Rows are points. The points of each table are mixes of a few directions, plus a little noise. Count the directions of each table, and those that both share. Where both have some left over, give the other angles between the two spaces (their principal angles), to ten degrees, smallest first.

First, 7 rows:
[[ 0.30  0.21 -0.10]
 [-0.55 -0.39  0.19]
 [ 0.54  0.38 -0.18]
 [ 0.36  0.25 -0.12]
 [-0.68 -0.48  0.23]
 [ 0.34  0.24 -0.11]
 [-0.31 -0.22  0.11]]
Second, 4 rows:
[[-0.26  0.11  0.49]
 [ 0.21 -0.24 -0.60]
 [ 0.01  0.38  0.49]
 [ 0.04 -0.24 -0.39]]
Directions: first 1, second 2, shared 1

First, 8 rows:
[[ 0.09 -0.27 -0.29 -0.20 -0.03  0.14]
 [-0.21 -0.53  0.85  0.64 -0.12 -0.27]
 [ 0.03 -0.13 -0.11 -0.08 -0.01  0.06]
 [ 0.20  0.30 -0.81 -0.60  0.09  0.27]
 [-0.26  0.34  0.94  0.68  0.01 -0.39]
 [-0.05  0.03  0.19  0.13 -0.01 -0.07]
 [ 0.05  0.18 -0.20 -0.15  0.04  0.05]
 [ 0.15  0.08 -0.58 -0.43  0.04  0.21]]
Second, 6 rows:
[[ 0.23  0.07 -0.32  0.21  0.48  0.33]
 [ 0.08 -0.15 -0.16  0.34 -1.07  0.11]
 [ 0.17  0.10  0.38 -0.32  0.51  0.02]
 [-0.80 -0.17 -0.34  0.16  0.03 -0.08]
 [-0.03  0.09  0.24 -0.34 -0.08 -0.66]
 [ 0.34  0.06  0.20 -0.05  0.13  0.29]]
Directions: first 2, second 4, shared 0; angles 60, 70

First (8 x 9):
[[-0.27 -1.17  0.81 -0.02 -0.49 -0.28 -0.11 -0.60  0.37]
 [ 0.61  0.76 -0.11 -0.12  0.48  0.05 -0.21  0.38 -0.82]
 [-0.23  0.11 -0.43  0.05 -0.32  0.33  0.12 -0.05  0.47]
 [-0.05  0.06 -0.01  0.04  0.20 -0.10  0.12  0.10 -0.07]
 [-0.46  0.20 -0.63  0.17 -0.09  0.21  0.36  0.13  0.59]
 [-0.18 -0.01 -0.12  0.09  0.10 -0.05  0.13  0.07  0.11]
 [ 0.12 -0.10  0.31  0.01  0.36 -0.29 -0.04  0.08 -0.33]
 [ 0.49  0.12  0.18 -0.22 -0.22  0.15 -0.37 -0.14 -0.37]]
Second:
[[-0.35 -0.06 -0.39 -0.01 -0.36 -0.21  0.11 -0.05  0.29]
 [ 0.45 -0.02  0.12  0.26  0.04 -0.11 -0.04  0.09 -0.33]
 [-0.25  0.02 -0.05 -0.16  0.01  0.09  0.02 -0.05  0.19]
 [-0.60  0.02 -0.21 -0.32 -0.10  0.10  0.07 -0.12  0.46]
 [ 0.72  0.12  0.80  0.01  0.74  0.44 -0.23  0.09 -0.58]
 [-0.80 -0.04 -0.51 -0.26 -0.39 -0.10  0.16 -0.13  0.62]
 [ 0.83 -0.04  0.23  0.49  0.07 -0.21 -0.08  0.17 -0.62]]
Directions: first 3, second 2, shared 0; angles 30, 90

First:
[[ 0.77 -0.29 -0.08 -0.74  0.01  0.32 -0.35  0.22  0.25  0.16  0.69 -0.21]
 [-0.10  0.23  0.00  0.21 -0.07 -0.20  0.06 -0.12 -0.02  0.07 -0.19  0.20]
 [-0.98 -0.43  0.12  0.41  0.27  0.27  0.40  0.06 -0.38 -0.54 -0.38 -0.41]
 [ 0.98  0.42 -0.12 -0.42 -0.27 -0.25 -0.40 -0.06  0.39  0.54  0.40  0.41]
 [ 0.32 -0.07 -0.03 -0.26 -0.02  0.09 -0.14  0.06  0.11  0.10  0.25 -0.05]
 [ 0.61  0.22 -0.06 -0.28 -0.15 -0.11 -0.25 -0.02  0.24  0.31  0.27  0.21]
 [-0.05  0.76 -0.01  0.52 -0.28 -0.63  0.07 -0.33  0.05  0.32 -0.48  0.65]
 [-0.19 -0.24  0.03 -0.01  0.11  0.19  0.08  0.08 -0.09 -0.18  0.01 -0.22]
 [-0.32 -0.18  0.04  0.10  0.10  0.13  0.13  0.04 -0.13 -0.20 -0.09 -0.19]
 [-1.06 -0.41  0.13  0.47  0.28  0.23  0.43  0.05 -0.41 -0.56 -0.45 -0.41]]
Second (10 x 12):
[[ 0.05  0.45 -0.35 -0.67  0.48 -0.60 -0.12 -0.16  0.25 -0.04  0.44  0.15]
 [-0.16  0.25  0.25 -0.25 -0.29 -0.47 -0.29 -0.15 -0.17 -0.27  0.23  0.09]
 [-0.40  0.25 -0.07 -0.09 -0.49 -0.55 -0.24 -0.08 -0.30 -0.02 -0.02 -0.01]
 [ 0.16 -0.39  0.66  0.21  0.17  0.55 -0.10 -0.16  0.15 -0.48 -0.07  0.08]
 [ 0.32  0.35 -0.35 -0.02 -0.01 -0.24 -0.11 -0.13  0.29  0.45 -0.12  0.33]
 [ 0.47  0.30  0.36 -0.33  0.56 -0.02  0.51  0.20  0.08 -0.22  0.79  0.00]
 [-0.22  0.14 -0.61  0.66 -0.25 -0.01  0.32  0.11 -0.08  0.70 -0.74  0.06]
 [ 0.06 -0.60  0.31  0.30 -0.39  0.68  0.11  0.36 -0.30 -0.04 -0.06 -0.42]
 [-0.14 -0.18  0.05  0.49  0.54  0.40  0.17 -0.27  0.33 -0.16 -0.58  0.24]
 [-0.15 -0.56 -0.26 -0.31 -0.35  0.29 -0.28  0.29 -0.24  0.06  0.13 -0.57]]
Directions: first 2, second 6, shared 2
